Rows are points. A path goes straight from each point to the next, and from the last back to the first. The post is the endless flat space through its rows: a point in 2 columns, a line in 3, a plane in 4, and so on, so that a path can go around it. How many times does the path go around the post? Going back the other way cancels.
(in the rows, 128 means zero)

Post:
[[147,137]]
Path:
[[181,106],
[144,99],
[131,139],
[129,164],
[159,157],
[181,136],
[156,109],
[106,116],
[113,173],
[162,170],
[180,139],
[168,116],
[182,140],
[147,164],
[119,143],
[109,109],
[159,92],
[182,137],
[154,161],
[119,177],
[107,144],
[150,175],
[177,149]]
Times around: 1

Post:
[[136,73,193,126,138,101],
[173,163,83,119,128,107],
[145,126,126,105,94,138],
[102,111,181,154,81,63],
[147,174,83,160,104,169]]
Path:
[[119,134,126,120,121,123],
[118,210,129,140,68,122],
[117,155,169,107,110,119],
[91,98,135,93,116,105],
[146,118,115,119,147,86],
[131,127,135,133,144,157],
[127,134,77,116,141,97],
[164,73,102,130,151,157],
[165,61,211,112,107,97],
[155,144,151,91,66,144],
[124,161,139,121,141,137],
[83,136,128,173,138,107],
[107,115,92,125,95,75],
[104,119,150,127,125,149],
[143,189,148,149,93,163],
[143,164,136,133,95,118],
[155,109,180,175,89,124],
[164,66,148,79,114,146],
[111,104,96,116,95,152]]
Times around: 0

Post:
[[161,84,87,161,137,102,162,109,118,48,151,170],
[124,175,139,157,87,113,133,101,170,126,136,151],
[122,171,122,99,115,84,148,141,127,61,115,147],
[147,211,155,142,127,152,130,167,149,184,166,155],
[131,89,118,139,136,103,101,188,91,152,136,141],
[79,89,143,114,101,106,112,136,103,109,177,159],
[126,146,120,100,156,115,90,120,157,86,122,161],
[144,155,124,145,181,94,106,101,70,157,112,186],
[150,94,124,143,120,175,151,97,115,82,131,150],
[177,134,162,110,168,109,129,110,123,116,126,137],
[175,143,116,98,124,152,149,156,141,197,178,113]]
Path:
[[147,133,77,179,151,80,111,124,120,83,143,136],
[185,163,130,126,115,134,123,181,155,131,171,125],
[168,161,163,102,100,111,165,85,115,83,132,169],
[127,115,139,171,143,130,103,142,113,141,82,197],
[158,117,130,124,141,150,155,101,139,129,115,139],
[166,166,157,132,149,125,127,113,184,147,76,170],
[166,84,173,97,147,129,153,137,112,109,181,167],
[215,131,142,105,160,112,146,122,127,170,142,163],
[107,120,126,116,104,119,187,118,103,105,159,196],
[101,157,124,117,171,129,102,187,111,143,115,167],
[135,155,123,92,208,114,149,112,69,112,166,158],
[134,159,129,153,137,81,94,129,152,134,133,145],
[135,124,87,127,96,119,93,187,118,67,133,130],
[171,142,147,129,103,96,139,97,175,161,175,160],
[124,173,131,101,139,124,86,126,212,119,110,198],
[159,101,143,66,143,146,153,155,180,99,169,105],
[129,105,111,202,135,139,113,142,136,121,108,138],
[90,123,150,158,157,109,108,126,122,160,144,165],
[123,198,100,161,164,133,88,177,143,109,119,144],
[186,161,161,104,142,104,120,101,134,104,151,89],
[129,129,182,124,128,137,116,109,92,98,175,172],
[125,161,162,129,64,93,162,78,94,166,171,146],
[151,157,115,141,143,71,118,139,96,101,108,193],
[161,111,142,89,137,144,164,99,114,165,139,166],
[86,78,131,123,153,128,88,138,72,161,124,158],
[136,135,109,129,183,143,134,132,105,150,179,132]]
Times around: 3

Post:
[[126,155,104,111,180,119,129,187,90,113,129,133,137,115,131,120,133,109],
[94,113,119,143,128,128,117,155,110,48,188,122,145,94,64,101,119,157],
[156,174,106,140,110,123,147,169,92,65,143,96,109,176,137,153,119,148],
[130,119,110,152,132,136,164,149,136,121,130,116,114,129,98,113,89,129],
[187,109,131,138,102,112,88,139,114,136,123,135,142,121,138,120,140,133],
[137,99,80,151,110,78,157,156,112,86,127,127,168,125,109,104,128,128],
[165,163,100,139,142,103,132,156,115,146,129,167,145,135,96,107,164,113],
[134,133,117,166,153,127,124,107,112,149,138,192,173,119,143,102,127,155],
[149,137,103,161,157,93,92,129,104,107,160,117,186,109,102,107,105,115],
[165,155,63,146,179,174,108,115,124,102,88,116,108,171,165,114,150,149],
[120,125,128,176,154,116,123,129,116,141,184,126,166,91,154,154,153,139],
[172,138,143,155,93,134,127,110,98,126,98,115,116,87,117,154,174,146],
[93,105,139,111,103,115,112,85,148,62,141,151,131,150,118,143,132,89],
[139,107,112,161,121,167,111,124,122,105,141,162,158,135,135,144,118,86],
[185,151,103,96,112,154,131,132,134,145,123,144,167,106,124,94,121,116],
[108,140,106,196,93,121,94,122,122,129,73,114,142,165,137,175,184,140],
[118,131,93,107,107,141,186,159,76,227,122,146,126,152,87,75,119,61]]
Path:
[[129,161,100,150,153,145,62,140,106,95,172,128,166,148,86,141,47,119],
[123,141,106,131,127,114,82,131,121,91,108,175,213,111,112,140,158,172],
[130,97,118,167,94,146,148,136,119,82,161,178,194,113,136,133,166,135],
[152,136,105,232,160,98,138,133,172,124,136,109,121,149,138,125,140,142],
[190,130,137,150,109,80,79,148,120,152,124,162,168,132,177,100,151,155],
[154,170,104,176,151,139,94,127,145,128,153,96,131,121,106,131,137,142],
[184,145,109,106,131,108,45,142,64,115,154,133,140,160,114,116,163,97],
[188,112,109,213,176,163,164,97,99,175,84,133,141,48,70,121,149,127],
[161,140,78,231,151,191,108,131,98,180,144,135,179,105,150,186,132,128],
[150,166,78,121,139,134,82,160,126,132,164,105,182,106,146,99,106,165],
[159,152,132,110,81,168,114,174,100,132,122,93,121,100,162,94,94,160],
[87,140,93,158,157,112,112,134,120,83,145,141,148,110,131,158,126,148],
[143,159,85,147,160,110,130,166,159,130,131,110,127,155,148,155,148,158],
[120,141,102,114,83,70,175,131,110,93,144,180,166,106,78,100,94,140],
[174,189,86,126,179,133,103,132,111,135,185,107,169,113,190,109,165,110],
[129,88,109,138,92,101,209,163,117,87,152,135,96,141,137,121,154,127],
[135,87,67,154,109,96,100,165,116,126,125,103,121,130,102,85,142,100],
[138,126,111,152,152,38,82,119,126,89,221,158,217,104,179,149,119,130],
[173,190,119,123,113,111,99,182,102,138,173,148,193,123,114,95,145,115],
[147,148,119,82,93,146,153,148,121,79,107,135,130,71,109,81,108,169]]
Times around: 1

Post:
[[150,92,94,86,135,134,126,157,185,134,82,156,123,74,63,92,91,119],
[143,137,129,186,135,101,107,89,92,148,146,137,122,138,107,77,153,117],
[144,87,130,118,153,100,131,129,160,95,80,103,107,125,81,112,119,97],
[102,126,128,128,118,143,105,146,117,98,180,167,169,133,123,126,150,161],
[159,109,100,113,156,156,146,170,125,154,126,105,95,116,87,88,118,112],
[149,153,168,139,158,105,91,127,106,162,140,120,115,127,143,100,132,136],
[135,160,100,149,124,93,95,148,109,141,137,151,162,146,161,119,153,133],
[107,169,105,127,143,146,113,138,87,94,132,147,146,128,145,105,138,122],
[138,100,127,127,116,143,134,158,137,150,68,101,110,74,130,79,147,111],
[153,143,126,137,144,152,130,148,154,130,103,78,139,110,85,72,130,114],
[162,94,120,91,109,157,135,134,159,103,99,143,119,126,115,107,74,117],
[96,167,98,140,108,125,117,134,128,135,162,135,113,131,121,107,133,167],
[92,149,112,107,119,127,102,114,111,121,168,147,156,169,142,86,153,151],
[100,186,111,122,143,113,118,105,160,92,199,172,147,141,169,113,155,121],
[172,164,138,132,132,122,104,111,123,138,102,123,96,139,92,114,167,120],
[144,142,118,124,125,123,77,105,103,152,161,100,124,99,114,119,140,113],
[149,137,104,57,128,126,146,74,139,82,164,171,166,118,126,103,99,177]]
Path:
[[130,162,148,116,135,86,116,125,154,120,190,162,90,146,120,161,101,136],
[99,122,144,134,152,122,141,95,147,111,149,132,136,146,128,97,129,124],
[134,105,165,152,88,124,77,113,157,125,133,125,153,235,179,121,132,124],
[133,89,125,123,131,119,89,127,118,115,100,178,121,98,83,115,162,127],
[167,147,76,188,154,145,144,156,103,148,175,154,88,150,80,95,110,163],
[153,118,165,147,135,55,124,115,146,69,106,136,139,117,126,87,134,173],
[107,144,122,141,109,72,101,159,109,172,163,143,109,98,155,75,141,113],
[129,162,151,73,106,218,100,129,149,107,187,147,192,106,86,109,183,157],
[134,150,83,168,145,117,114,144,118,125,96,104,147,110,114,126,109,120],
[119,159,100,156,173,118,136,161,145,140,73,115,106,131,145,134,118,125],
[115,143,128,81,152,106,85,108,191,130,204,100,161,108,75,133,92,131],
[158,152,154,179,115,100,112,120,211,91,143,133,111,170,54,114,167,86],
[150,190,96,102,88,83,65,122,177,150,134,153,117,114,90,95,123,173],
[143,76,54,54,95,126,91,99,122,159,181,161,106,86,81,77,74,166],
[121,132,117,158,115,134,104,204,170,82,98,221,175,131,125,99,103,108],
[182,200,159,109,151,127,125,166,180,142,112,126,135,170,145,93,94,140],
[177,148,98,105,151,104,138,91,123,145,151,100,123,123,119,62,182,91],
[142,141,148,149,190,104,140,153,167,94,115,132,126,124,146,94,173,110],
[149,94,78,122,95,162,159,91,137,77,155,100,107,180,142,117,102,90],
[166,212,91,110,154,121,94,127,129,125,170,119,141,102,127,128,154,141],
[164,161,117,95,173,133,137,134,118,108,144,156,78,183,84,94,105,119],
[139,161,132,166,129,84,118,149,151,169,111,184,151,136,107,73,121,170],
[117,172,158,157,108,120,121,79,157,56,149,127,151,166,100,93,151,78],
[119,120,102,107,139,132,128,134,178,85,151,143,168,114,86,63,137,109],
[191,138,134,151,116,145,93,198,107,205,78,145,57,111,171,87,93,129],
[119,114,133,122,87,175,110,198,93,172,44,145,130,86,180,53,112,186],
[155,139,102,142,88,131,129,133,143,160,146,115,152,67,107,36,190,134]]
Times around: 1
